Each row is a point. Each copy is the shape, with its points in the same order, turned, moved and blurred by noise. Is it also mirrored, or only turned?

Shape:
[[ 14  31]
 [-44 -14]
 [-17 -25]
 [ -9 -10]
 [ 34 -62]
 [ -7   8]
 [-30 -10]]
Copy 1:
[[ 32  32]
 [  0 -36]
 [-15  -8]
 [ -4   2]
 [-65  30]
 [ 12   4]
 [  1 -21]]
Copy 1 is: mirrored
Copy 2, 7 rows:
[[ -9  47]
 [ 22 -21]
 [ -8 -18]
 [ -6  -3]
 [-69 -26]
 [  0  15]
 [ 14 -11]]
Copy 2 is: mirrored
Copy 3:
[[-19  14]
 [ 49  -5]
 [ 33 -23]
 [ 12 -15]
 [-12 -78]
 [ 10   7]
 [ 36  -9]]
Copy 3 is: mirrored

Shape, 9 rows:
[[-26  -7   1]
 [-13 -10 -21]
 [ 80  23 -10]
 [-27   5  -8]
 [-28 -12  14]
 [ -4  -2 -23]
 [-26  52  26]
 [ 40  -4  46]
 [ -4  -7  -7]]
Copy 1 (9 x 3):
[[  0 -24 -20]
 [-14  -7  -2]
 [ 30  84   5]
 [ -7 -13 -27]
 [ 11 -29 -11]
 [-14   5 -11]
 [ 23  -2 -73]
 [ 68  15   0]
 [  4   5  -4]]
Copy 1 is: mirrored
Copy 2, 9 rows:
[[-10   7 -36]
 [-14  29 -11]
 [ -4  -9  76]
 [-22  10 -32]
 [ -2   0 -39]
 [-18  17  -7]
 [-41 -40 -25]
 [ 32 -41  19]
 [ -9  15  -8]]
Copy 2 is: only turned

Shape (8 x 3):
[[ 19 -30 -11]
 [ 41  12  37]
 [ -7 -18   8]
 [-34  49 -10]
 [  2 -59   2]
 [-30   0 -29]
 [-15 -11 -23]
 [-10 -30  34]]
Copy 1, 8 rows:
[[-21  25  27]
 [-13  61 -29]
 [  6  18  12]
 [  1 -32 -47]
 [  6  31  51]
 [ -4 -28   7]
 [ -7 -13  15]
 [ 27  36  12]]
Copy 1 is: mirrored
Copy 2 (8 x 3):
[[-35  23  13]
 [-33 -22 -38]
 [ -6  21 -18]
 [ 52 -21   3]
 [-32  56  -3]
 [ 33  19  22]
 [  9  29  17]
 [-14  33 -40]]
Copy 2 is: mirrored
Copy 3 (8 x 3):
[[-28 -29  18]
 [-49  33  37]
 [-20 -11  -7]
 [ 43  30  -1]
 [-50 -48 -10]
 [ 25 -18  -8]
 [  9 -26   2]
 [-43   2 -19]]
Copy 3 is: only turned
Copy 4 (8 x 3):
[[ -2  34  -4]
 [ 53  13  24]
 [  7  13 -19]
 [-12 -59   4]
 [  3  49 -38]
 [-31 -13 -17]
 [-19   2 -19]
 [ 35  11 -41]]
Copy 4 is: only turned

Shape:
[[ 28  15 -33   0]
 [ 11 -49  17   5]
 [ 11  12   4  -6]
 [-40   8 -33 -19]
 [-34 -14  72 -19]
 [-28  18  -9 -14]
 [ 24 -16 -54 -29]
 [-29  15 -30  -3]]
Copy 1, 8 rows:
[[ 12   2 -31 -29]
 [-27  40  16  17]
 [-15 -14 -24  -5]
 [ 16 -41  25 -24]
 [-64 -28  27  39]
 [ -2 -37   7  -7]
 [  5  18  -3 -59]
 [ 16 -31  11 -16]]
Copy 1 is: only turned
Copy 2:
[[-21 -22 -17 -50]
 [-23  40  -8  -1]
 [  6  -5 -11 -21]
 [-14 -50 -34  19]
 [ 43  34   5  47]
 [  3 -35 -14  10]
 [-39 -16 -58 -34]
 [-15 -44 -14   6]]
Copy 2 is: only turned

Shape (7 x 4):
[[-14  70 -20  32]
 [ 48  -2 -26  -3]
 [ 10  11  17   4]
 [-34 -15  -9  29]
 [ 38 -29 -38 -14]
 [  2   2  46  -1]
 [-14 -12  19 -21]]
Copy 1, 7 rows:
[[ 47   1  15  50]
 [ -4  45 -35   1]
 [ -2 -10 -15  16]
 [ 27  -1  16 -31]
 [ -9  59 -27 -22]
 [-24 -35 -19   4]
 [-25 -14  12  -9]]
Copy 1 is: mirrored
Copy 2 (7 x 4):
[[-20  68 -12  55]
 [-19 -31 -18  43]
 [-23   3   9  12]
 [ 12  24 -38 -13]
 [  4 -51 -31  35]
 [-26   6  25 -15]
 [ 13  -6  22  -6]]
Copy 2 is: only turned
Copy 3:
[[-25   2 -38 -71]
 [ -3  45 -39  20]
 [-26   5  -6  -5]
 [  8  27  24 -51]
 [ 32  41 -26  25]
 [-28 -19  17   4]
 [  8 -16  23   4]]
Copy 3 is: mirrored
Copy 4, 7 rows:
[[-82 -25 -21  37]
 [ -5  -2  34  42]
 [-34   1  19  -2]
 [-23  34 -35   4]
 [ 31   8  23  46]
 [-31   4  16 -35]
 [  0  -4  -3 -19]]
Copy 4 is: mirrored

Shape, 9 rows:
[[-18   3  10  51   5 -41]
 [ 22  -6  41 -38  27   4]
 [-34 -22  -6  34 -14  -3]
 [-35  29  48 -14 -27  28]
 [  3  -7   3  26 -32  -5]
 [ 24 -25  12 -17 -34 -20]
 [ 13 -16 -20 -40  41 -56]
 [-20  36 -42  19  25  23]
 [ 26   4  -2 -34  16  -2]]
Copy 1, 9 rows:
[[-30  13 -33 -39 -15   4]
 [ 46 -10 -13  30 -20  20]
 [-30 -16   3 -42  -2  -3]
 [ 31 -22  25  -9 -40 -51]
 [-30 -22 -10  -4   0 -18]
 [-19 -16  -2  42   6  -2]
 [ 24  46 -22  21  31  56]
 [ 24   4 -22 -55  53 -32]
 [ 38   1 -20  19  23   4]]
Copy 1 is: only turned
Copy 2 (9 x 6):
[[ 37 -39  -6  51  28   4]
 [-33  39  19  19  12  19]
 [ 23 -33 -41  18  38  19]
 [ 28  24 -23   9 -15  64]
 [ 30   1 -41  30  28   0]
 [ 13  43 -24  29  51  -5]
 [ -1   9  50  -3  61 -17]
 [ 10 -46 -16 -27 -16 -14]
 [-14  32  15  -6  16 -12]]
Copy 2 is: only turned

Shape:
[[ 60 -59 -61  22 -41  -9 -26  -7]
 [-12 -27 -15   1   5  22  30  43]
 [ 31  23 -13 -51 -27 -18  13 -16]
 [ 18 -15  30   6 -45 -25 -23   9]
 [ -9  -2 -16  -3 -45 -38 -18   8]
 [ -2  -3  26 -29  12 -13 -17 -16]
 [ -4  22  17   9  85 -28  19  12]
 [ -7   9  18  21 -16  22   5  40]
 [  4  25 -20   9  46 -17  26  71]
 [-17  13  20  -9  11  34 -36 -20]
 [-13  19  18  19 -40 -22  23   3]]
Copy 1:
[[ 77  17  23  27 -11 -55  47  51]
 [  0  38  -5  20 -47  27  17  27]
 [-13   4  -5  -4  11 -54 -18 -12]
 [ 29  11  28 -16  30   0  22   2]
 [ -8  -7  25   8  29 -12  35  22]
 [-12  19 -28 -24  15 -11  29 -15]
 [ -7   2 -82  35 -12  35  16 -41]
 [ 12   9  12  -5 -25  43   1  13]
 [-10  -2 -11  55 -57  38  17 -37]
 [-14 -14 -38 -55 -10   5  21  12]
 [ -7  -8  11  14  28  19 -11  20]]
Copy 1 is: mirrored
Copy 2:
[[ 43  20  -1   0 -31  64  47  56]
 [-24   9   0 -47  -5 -21  16   3]
 [ 16   9  -8  45  22 -26   7  32]
 [ 41 -35 -28  -5 -20  10 -17  26]
 [  9 -14 -39  13   1  13 -16  53]
 [ 11   2   1  17 -11   0 -47  -9]
 [-61 -23  36  11 -47 -19 -32 -22]
 [-11 -46 -16 -31  -3  -3  11 -11]
 [-66 -44  43 -19  -8 -24   5  20]
 [  3  -2  -7  -9  14  21 -33 -51]
 [ -3 -39 -53   6 -23 -15  -1   5]]
Copy 2 is: mirrored

Shape (11 x 8):
[[ 45 -40 -35  22  11  -7 -23  40]
 [-22  -7  17   5 -25 -52  48 -24]
 [-26 -12 -16 -42 -16  19 -28  27]
 [ 18  23  21  -9  30 -16  43  35]
 [-26  10  32  -8 -27 -32 -34   6]
 [-33 -40  35  22  25 -18  17  28]
 [-22 -13  -9 -29 -38   8   1  40]
 [  8 -13  43  33 -38  21 -19 -27]
 [ -1  37 -10 -36 -40  12  36 -16]
 [ -5 -24  13  -1 -11 -36  20 -26]
 [  1  24 -23  24   2 -49   1  -5]]
Copy 1:
[[ 17  -5   4  68  11 -20  34   3]
 [-24 -30 -21 -53  49 -27 -13   2]
 [ 22  10 -49   5 -29   3   1  42]
 [ 39 -13  35 -35  24   8  14   9]
 [-31 -23 -25 -23   2   4  15  61]
 [ 28 -61 -16 -25  12 -39  38  20]
 [ 28   4 -39   0   0 -14 -20  49]
 [-21 -76 -40  17  23  33  -7  26]
 [  4   7 -21 -31  13  33 -56   8]
 [-18 -27 -33 -24  39 -13   9  -5]
 [-41  -9  23  -7   7 -17   2   0]]
Copy 1 is: only turned
Copy 2:
[[ -5  20  44  24 -41   8 -18 -51]
 [ 53   1 -34  26 -11  30  -2  42]
 [  3 -11  -3   7  14 -49 -45 -10]
 [-14  45 -24  51 -26   8 -19  33]
 [  5 -19 -45  26   0 -34  14  -2]
 [ 43  28  18  51 -30 -32  18  21]
 [ 10  -3 -10  32  31 -21 -41  -6]
 [-14 -64  20  25   0  -5  33  18]
 [-13 -19 -36   8  31  26 -48  52]
 [ 40 -15 -12  25 -26  23  -3  27]
 [  8  19 -21  -2 -10  33  14  -5]]
Copy 2 is: only turned
Copy 3 (11 x 8):
[[-54   4  19  24  -3 -45  40 -40]
 [ 11  22  -3  11 -59  -9 -51  19]
 [ 18 -38  40   7  22 -47 -14 -14]
 [ -3  43  48  14   2  22  -8  -9]
 [ -6  -2  -5 -18  13 -36 -62  -8]
 [-30 -18  15  -1 -31  27 -34 -37]
 [ -2 -28  54  20   1 -44 -33  -3]
 [-38 -27 -26  -5  13  -7 -21  47]
 [ 41   9  41  15   1 -29 -16  54]
 [  4   7 -17  21 -34 -11 -31   4]
 [ -4  44   3 -25 -30 -34  -1  -2]]
Copy 3 is: only turned
